Each point is reached from the start by the listed moves, each made once or not at all, plus a little noise. Is the number of moves made odd or even? Then give how often each move was made.
(in the rows, 128 means zero)

Moves:
(1): [137 135 101 147 126]
(2): [167 102  95 197 154]
(3): [118 142 149 128 110]
Start: [127 130 113 137  89]
Points:
[127 131 115 134  89] -> even (0, 0, 0)
[164 105  77 205 114] -> odd (0, 1, 0)
[135 133  87 156  87] -> odd (1, 0, 0)
[115 142 135 136  73] -> odd (0, 0, 1)

Moves:
(1): [124 111 130 117 109 120 134 133 149]
(2): [145 123 136 137 155 123 117 124 115]
(3): [127 106 148 106  86 121 158 117 126]
(4): [ 94 107 123 130 132 123 122 129 120]
(5): [132 117 125 109 127 113 148 138 123]
(6): [120 125 143 148 139 108 146 120 113]
Start: [116 136 152 119 122 113 152 123 128]
Points:
[123  77 194  96  97  58 214 115 115] -> odd (1, 1, 1, 0, 1, 1)
[ 75  83 162 111 116  65 190 130 122] -> even (1, 0, 0, 1, 1, 1)
[ 78 100 160 122 136  73 184 126 101] -> odd (0, 0, 0, 1, 1, 1)
[115  86 170  67  59  84 208 125 143] -> odd (1, 0, 1, 0, 1, 0)

Moves:
(1): [156 139 123 129 140 122 120 144 140 139 149 119]
(2): [144 111 159 137 147 132 132 134 159 113 130  88]
(3): [160 100 141 161 107 139 125 103 139 122 144  80]
(4): [ 95 165 115  99 109 120 102 165 112 101  60 157]
(5): [145 159 124 120 141 140 132  99  92 112  90 144]
(6): [116 142 141 138 102 144 112 114 140 150 116 137]
(7): [143 163 131 146 130 136 159 128 132 109 159 144]
(8): [105 121 141 122 113 132 144 156  95 166 137 111]
(9): [153 111 136 133 123 137 145 126 144 133 118 129]
Start: [136 120 142 126 160 109 103 143 116 126 150 102]
Points:
[144 123 186 150 117 131  63 147 153 101  88  50] -> even (0, 1, 1, 1, 0, 1, 0, 0, 0)
[133 173 145 132 104 135  61 107  85  98  47 103] -> even (0, 0, 1, 1, 1, 1, 0, 0, 0)
[170 168 164 135 111 145 139 153  60 102  94 103] -> even (0, 0, 1, 1, 1, 0, 1, 1, 1)
[108 201 139 101 129 127  65 136  78 104  34 157] -> odd (0, 0, 0, 1, 1, 1, 0, 0, 0)
[171 115 187 159 108 159 123  98  87 171 116  64] -> odd (0, 0, 1, 0, 1, 1, 0, 1, 1)
[156  83 197 137 160 124 141 175 131 152 149  47] -> odd (0, 1, 0, 0, 0, 0, 0, 1, 1)

Moves:
(1): [172 181 124 125 137 112 134 100 112 119 104 131 146 129]
(2): [128 108 121 140  94 137 149 132 121 128 126 108 111 138]
(3): [139 125 147 122 139 119  99 140 123 120 133 152 124 146]
(4): [114 136 127 137 135 115 116 116 143 136 112 125 122 131]
(5): [127 135 141 105 129 128 104 113 136 141 156 123 111 104]
(6): [125 136 129 121 106 142 125 121 112 104 133 145 149 110]
(7): [109 121 119 103 132 147 115 102 136 114 146 115 109 111]
(8): [155 123 128 138 106 131 126  85 114 126 152  71 122 139]
(9): [116 122 138 100 132 111 152 137 129 120 114 104 160 123]
(10): [100 156 129 137 116 108 146 121 122 149 140 133 123 106]
(11): [133 113 135 112 116 121 161 123 132 148 148 161 127 127]
(12): [ 98 143 140 114 126 131 132 137 139 127 125 105 135 133]
Start: [110 149 149 126 113 137 117 117 123 132 116 137 111 114]
Points:
[ 92 249 179  87  97  75 131  28 126 155 123  33 137  85] -> odd (1, 0, 0, 1, 1, 0, 0, 1, 1, 1, 0, 1)
[ 72 149 174  73  38 118 184  98 110 155 165 144 122  57] -> even (0, 1, 0, 0, 1, 1, 0, 0, 1, 1, 1, 0)
[ 99 167 159 118  82 108 155  78 101 143 141  61 134 102] -> odd (0, 0, 0, 0, 0, 0, 0, 1, 1, 1, 0, 0)
[ 15 198 152  96  87 140 112  75 136 123 125 123 106  63] -> odd (0, 0, 0, 1, 0, 1, 1, 0, 0, 1, 0, 1)

Moves:
(1): [113 141 138 134 112 115 132 143 103 131 136 149 119 125 115 132 107 134
 122 154 131 115 116]
(2): [143 133 142 137 129 131 129 135 112 132 142 147  98 111  97 132 150 110
 157 126 117 115 151]
(3): [155 134 122 122 136 147 122 114 138 105 131 119 103 138 115 113 147 135
 139 146 148 121 134]
(4): [144 115 123 132 140 146 151 149 138 105 168 157 140 111 121 131 131 119
 138 101 132 138 143]
(5): [133 114 115 125 123 130 117 143 137 132 129 132 130 129 130 127 140 125
 135 107 128 127 142]
(6): [124 152 121 145 133 107 136 130 142 136 128 126 135 139 126 111 137 118
 130 128 118 125 150]
(7): [120  98 153 124 118 116 134 132 125 129 117 119 123 124 109 112 132 119
 132 125 125 123 137]
(8): [114 105 131 141 151 102 132 147 127 136 134 102 130 116 107 152 116 139
 125 123 125 123 121]
(9): [128 118 118 124 139 116 131 125 123 145 125 127 123 120 127 117 143 134
 125 129 119 113 138]
(10): [115 126 121 108 129 129 128 146 120 112 146 108 139 112 111 135 137 119
 104 136 129 129 110]
(11): [129 132 133 141 146 120 135 127 128 128 119 141 126 132 130 150 136 143
 123 128 119 129 119]
(12): [125 125 111 136 128 137 120 130 115 131 136 147 130 141 133 134 118 122
 135 121 143 108 127]
(13): [141 123 141 139 139 111 133 125 121 115 140 115 133 127  95 151 130 140
 150 128 116 130 117]
(14): [118 129 122 128 129 127 115 121 116 137 125 130  87 120 169 120 134 146
  91 133 120  97 121]
(15): [134 111 149 134 129 105 134 123 155 151  98 133 122 131 103 105 121 117
 131 129 103 133 129]
(16): [137 126 140 137 119 127 133 134 108 133 128 116 123 124 119 133 130 127
 123 149 130 123 116]
(17): [116 127 147 135 137 120 134 144 126 125 128 130 132 127 143 123 123 123
 135 123 130 157 115]
(18): [134 123 140 129 120 131 109 125 123 135 166 121 131 128 160 147 134 119
 143 144 131 144 124]
(19): [115 133 135 133 126 134 131 133 112 141 142 133 143 140 115 132 112 136
 128 119 135 130 121]
(20): [117 125 105 116 127 130 126 129 116 115 139 133 120 120 127 127 117 127
 110 120 130 143 132]
Start: [113 102 121 135 139 130 116 102 138 113 151 113 113 126 127 124 115 127
 123 111 152 117 129]
Points:
[116  81 130 150 114 113  92 155  70 109 236 104 120 118  96 188 115 116
 138 156 168  99  83] -> odd (1, 0, 0, 0, 1, 0, 0, 0, 0, 1, 0, 1, 1, 0, 0, 1, 0, 1, 0, 0)
[136  42 144 154 124  97 129 141 158 129 201 127 114 106 102  94 133  73
 142  87 126 147 181] -> even (0, 0, 0, 1, 1, 1, 1, 0, 0, 0, 0, 0, 0, 0, 1, 1, 0, 1, 0, 1)
[135  81 133 185 170  89 114 127  49 127 197 113   7  93  49 156 141 164
 139 167 148   9 120] -> odd (1, 1, 1, 0, 0, 0, 0, 1, 1, 0, 0, 1, 1, 1, 0, 1, 0, 0, 0, 0)
[117  60 144 154 114 106 114 148  67 150 169 152  65 107  59 115 139 103
 155 126 146  45 159] -> odd (1, 1, 0, 0, 1, 0, 1, 0, 1, 0, 0, 1, 0, 0, 0, 1, 0, 0, 0, 0)
[143  46  92 124 170 141 129 144 124  28 223 129 105 113  46 151 151 122
 136  72 171 117 134] -> odd (0, 0, 1, 1, 1, 0, 1, 0, 0, 1, 1, 1, 1, 0, 0, 0, 0, 0, 0, 1)

Moves:
(1): [150 133 141 137 128 116 132 123 139 119 121 131 123 139 134  93 117 140
 127 140 109 137  98 115 140]
(2): [109 133 118 142 145 117 127 125 122 144 148 125 108 148 128 152 116 129
 120 150 141 120 128 120 118]
(3): [142 118 121 141 123 130 109 147 107 150 142 105  97 101 133 133 116 110
 110 129 145 143 122 129  98]
(4): [102 152 139 136 144 113 107 115 137 136 143 115 138 125 137 165 124 127
 124 120 139 128 138 149 141]
(5): [118 110 138 127 150 122 146 121 136 154 131 124 141 136 142 117 140 123
 108 133 130 136 120 130 100]
(6): [127 115 156 116 127 141 128 125 117 113 127 114 115 121 121 133 122 114
 122 144 142 142 147 156 153]
(7): [151 140 107 111 147 119 136 142 167  95 131 118 130 131  97 123 116 136
 127 141 144 105 104 141 153]
(8): [125 119 121 121 141 115 117 123 133 104 113 125 124 114 116 153 119 132
 122 114 111 120 114 123 121]
(9): [156 126 127 154 161 163 147 116 136 125 138 129 131 124 126 110 119 116
 148 142 143 140 105 108 133]
(10): [141 133 112 108 144 113 146 109 136 109 116 162 140 114 107 106 142 135
 108 118 121 135 118 120 170]
(11): [149 109 110 123 128 129 129 148 147 117 134 129 133 136 145 134 140 148
 130 118 105 132 109 163 123]
(12): [118 117 141 124 129 132 121 135 120 164 108 107 120 126 117 129 127 129
 136 129 123 129 134 137 116]
(13): [110 133 147 127 121 129 123 126 112 113 118 119 112 144  93 126 137 163
 122 107 139 138 120 130 123]
(14): [130 132 121  99 152 141 126 126 146 108 102 141 109 105 146 104 123 117
 110 135 139 123 121 130 140]
(15): [140 138 156 136 139 137 131 122 126 134 140 142 127 134 106 107 133  78
 142 128 105 130 119 142 127]
(16): [119 125 128 135 125 139 129 133 142 134 127 123 133 136 128 132 129 140
  92 125 111 116 145 136 156]
(17): [134 122 122 119 127 127 110 111 147 132 136 125 131 146 133 142 141 109
 130 110 128 119 112 127 133]
(18): [148 138 160 124 119 136 136 148 141 128 153 133 129 135 133 128 129 129
 137 127 137 127 115 134 130]
(19): [113 114 140 121 130 125 121 129 148 141 132 117 121 125 139 125 123 122
 144 132 106 136 129 126 138]
(20): [104 138 133 105 132 135 124 126 116 125 127 112 137 121 133 127 125 127
 128 115 106 123 118 128 132]
(21): [137 119 139 134 148 134 105 141 117 135 132 147 148 138 140 113 134 137
 134 132 145 108 147 124 117]
(22): [146 120 126 127 135 124 128 116 132 138 137 133 124 130 163 112 130 121
 124 124 136 103 137 136 110]
(23): [148 123 138 126 113 137 119 124 140 139 149 129 145 134 143 123 111 154
 130 120 138 137 127 137 100]
(24): [ 95 106 130 155 129 110 140 143 108 131 148 124 150 144 125 139  92 128
 134  99 130 142 138 118 156]
Start: [164 150 123 142 120 133 119 131  97 132 144 134 121 124 132 147 132 169
 133 102 152 121 140  85 142]
Points:
[140 142 117 183 153  97 113 175 111 159 234 122 125 137 147 210  94 191
  69  65 158 140 132 131 213] -> even (0, 1, 1, 1, 0, 0, 0, 0, 0, 1, 1, 0, 0, 0, 0, 1, 0, 1, 0, 0, 0, 0, 0, 1)
[169 119 203 188 159 118  96 142 117 194 249 106 149 132 182 183  74 130
  77  38 153 126 137 137  99] -> even (0, 0, 1, 1, 1, 0, 0, 1, 0, 0, 0, 0, 0, 0, 1, 1, 0, 1, 0, 0, 0, 1, 1, 1)
[195 137 145 112 160 114  88 103 100 141 124 123  96  92  89 117 128 104
 113  61  75 131  55  79 154] -> even (1, 0, 1, 0, 0, 0, 0, 1, 0, 1, 0, 1, 0, 0, 1, 0, 1, 0, 0, 1, 0, 0, 0, 0)
[169  88 185 179 147 170 123 155 112 170 187 101 136 166 102 118  92 179
 196  51 116 179  98 118 129] -> even (0, 0, 0, 0, 0, 0, 0, 0, 1, 0, 1, 1, 1, 0, 1, 0, 0, 0, 1, 0, 0, 0, 1, 1)
[184 140 186 149 194 152  96 106 120 188 228 142 205 154 180 135  97 173
 160  27 190 105 124  96 174] -> odd (0, 0, 0, 1, 0, 0, 0, 0, 1, 1, 0, 1, 0, 0, 0, 0, 1, 1, 0, 1, 1, 1, 1, 1)
[184 135  69  54 221 105 135 121 188  76 147 145 133 110 138 136 113 219
  62  93 135 104  46 123 147] -> odd (0, 1, 0, 0, 1, 0, 1, 1, 0, 1, 1, 0, 0, 1, 0, 0, 0, 0, 0, 1, 0, 0, 1, 0)
[149 110 185  79 193 139 130 136 122 110 170 105 108  98  82  76  71 142
  80  65 160 177  85 135 196] -> even (0, 0, 1, 0, 1, 1, 1, 0, 0, 1, 0, 0, 1, 1, 1, 0, 0, 0, 1, 1, 0, 0, 1, 1)
[177  75 182 165 180 130 137 128 112 211 196 108 109 141 134 106 117 147
 127  46 180 163  82  72 140] -> odd (0, 0, 1, 0, 1, 0, 0, 0, 1, 1, 0, 1, 1, 0, 0, 0, 1, 1, 1, 0, 0, 1, 0, 1)
[227 196 116 120 242 158 136 106 216  84 186 156 137 139 129  82  92 176
  84 115 116 108  32 138 241] -> even (1, 1, 0, 1, 0, 0, 1, 0, 1, 1, 1, 0, 0, 1, 1, 1, 0, 0, 0, 1, 0, 0, 1, 0)

Moves:
(1): [134 135 148 127 123 126 131 100 113 136 119 119 130 146 141 127 108 134
 135 134 127 123 151 129]
(2): [151 121 122 137 137 121 120 169 125 137 131 107 118 128 119 130 128 148
 134 126 106 126 131 136]
(3): [126 121 107 129 136 121 128 135 118  89 127 130 127 151 118 126 152 138
 137 117 134 134 117 101]
(4): [129 129 100 133 126 124 128 140 130 119 133 118 123 150 139 115 141 122
 125 105 146 137 119 120]
(5): [139 129 130 125 121 134 119 131 129 126 132 115 131 118 130 128 134 137
 130 135 136 125 132 128]
(6): [139 124 131 132 131 135 120 125 138 118 124 130 130 130 127 118 127 124
 132 124 124 134 127 124]
(7): [139 129 120 133 128 135 127 147 137 131 134 138 133 133 110 142 130 126
 116 115 129 122 126 131]
(8): [138 130 113 130 143 130 133 140 117 131 132 138 133 125 121 130 125 120
 128 119 129 137 130 153]
(9): [125 135 133 115 125 119 134 123 135 110 125 127 132 125 132 126 113 128
 113 126 132 134 128 129]
(10): [138 123 136 136 124 123 120 134 118 135 137 121 114 122 124 126 127 137
 121 127 119 125 131 131]
(11): [123 132 135 133 141 137 140 127 133 124 131 126 132 120 121 127 133 134
 126 110 141 120 126 130]
(12): [116 138 133 118 121 128 123 124 135 113 130 130 119 142 126 130 127 124
 126 125 138 133 128 135]
(13): [127 134 129 133 131 135 132 118 126 126 126 120 127 134 121 118 134 120
 128 139 128 127 122 127]
(14): [126 135 144 115 128 139 144 117 127 126 122 134 121 125 135 126 131 125
 127 131 124 137 129 124]
(15): [130 121 119 114 129 134 133 130 133 141 126 121 128 120 117 126 128 130
 124 117 123 134 132 135]
(16): [128 136 113 127 123 134 138 137 139 137 138 147 133 121 122 133 111 139
 132  98 128 141 108 128]
(17): [120 109 111 132 138 118 133 144 127 120 143 124 123 137 120 132 126 122
 135 130 137 132 126 116]
(18): [126 135 105 119 141 139 121 144 140 136 126 134 121 127 117 118 120 142
 125 133 142 121 132 128]
(19): [122 123 135 120 127 139 120 136 119 123 138 121 139 125 142 129 131 126
 131 125 123 111 125 124]
(20): [113 126 117 124 118 125 139 136 138 116 133 141 138 145 118 113 131 126
 127 126 137 134 128 120]
(21): [126 120 107 143 126 125 120 126 144  94 147 127 133 148 128 129 146 126
 122 132 125 125 127 121]
(22): [139 133 141 119 134 123 126 127 133 135 135 129 133 128 124 129 139 138
 125 137 117 138 124 125]
(23): [119 119 130 129 136 143 130 144 135 124 120 135 129 133 121 129 113 132
 115 128 137 137 116 133]
(24): [122 144 121 141 141 130 122 156 123 132 127 116 141 125 120 131 118 128
 119 115 124 140 137 128]
Start: [118 126 141  93 113 133 134 122 126 125 142 114 151 120 105 130 129 126
 132 126 129 139 124 138]
Points:
[123 164 169  49 118 181 148 150 134 103 155 104 180 135  81  99  72 146
 100  82 130 201 124 162] -> even (1, 0, 0, 0, 1, 1, 0, 1, 1, 1, 0, 1, 1, 1, 1, 1, 0, 0, 1, 1, 0, 1, 1, 1)
[126 157  90  93 140 140 113 194 144 110 167 117 151 160  68  87 131 134
 111  84 150 187 125 150] -> odd (0, 0, 0, 1, 0, 1, 0, 1, 0, 1, 0, 1, 0, 0, 0, 0, 0, 1, 0, 1, 0, 1, 0, 1)
[ 93 110  57 112 140 122 132 239 175   7 184 119 165 196  52 119 111 151
 119  66 145 201  90  99] -> odd (0, 1, 1, 0, 0, 1, 0, 0, 1, 0, 0, 1, 0, 0, 0, 1, 1, 0, 0, 1, 1, 0, 1, 1)
[126 126  76 128 157 177 139 179 118  63 171  90 178 175  72 104 129 146
 116  22 143 171  98 130] -> even (1, 0, 1, 1, 0, 1, 0, 1, 0, 1, 1, 0, 1, 0, 1, 1, 0, 0, 1, 0, 1, 0, 1, 1)
[ 89 151 111  91 139 186 128 181 181  56 177 130 176 156  66 113 143 126
 100  82 155 135 127 124] -> even (0, 0, 0, 0, 0, 1, 1, 0, 0, 0, 1, 1, 0, 1, 0, 0, 0, 1, 1, 1, 1, 0, 0, 1)
[119 123 127  63 142 140 146 138 143  74 193 109 177 159  80 150 125 127
 102  83 138 142 140 154] -> odd (1, 0, 0, 0, 0, 0, 1, 1, 1, 0, 1, 1, 0, 0, 1, 0, 1, 0, 1, 0, 1, 1, 0, 0)
[155 147 161  94 118 160 138 135 168  72 171  94 161 186  71 110 161 152
 124 124 126 149 144 133] -> even (1, 1, 0, 0, 1, 1, 1, 0, 0, 0, 1, 1, 1, 1, 0, 0, 0, 0, 0, 1, 1, 1, 0, 0)
[ 93 124  34  76 160 165 191 222 166  48 172 169 159 172  42 108 120 141
 102  28 209 193  71 112] -> even (0, 0, 1, 1, 0, 0, 1, 1, 1, 0, 1, 0, 0, 1, 0, 1, 1, 1, 0, 1, 0, 0, 1, 0)
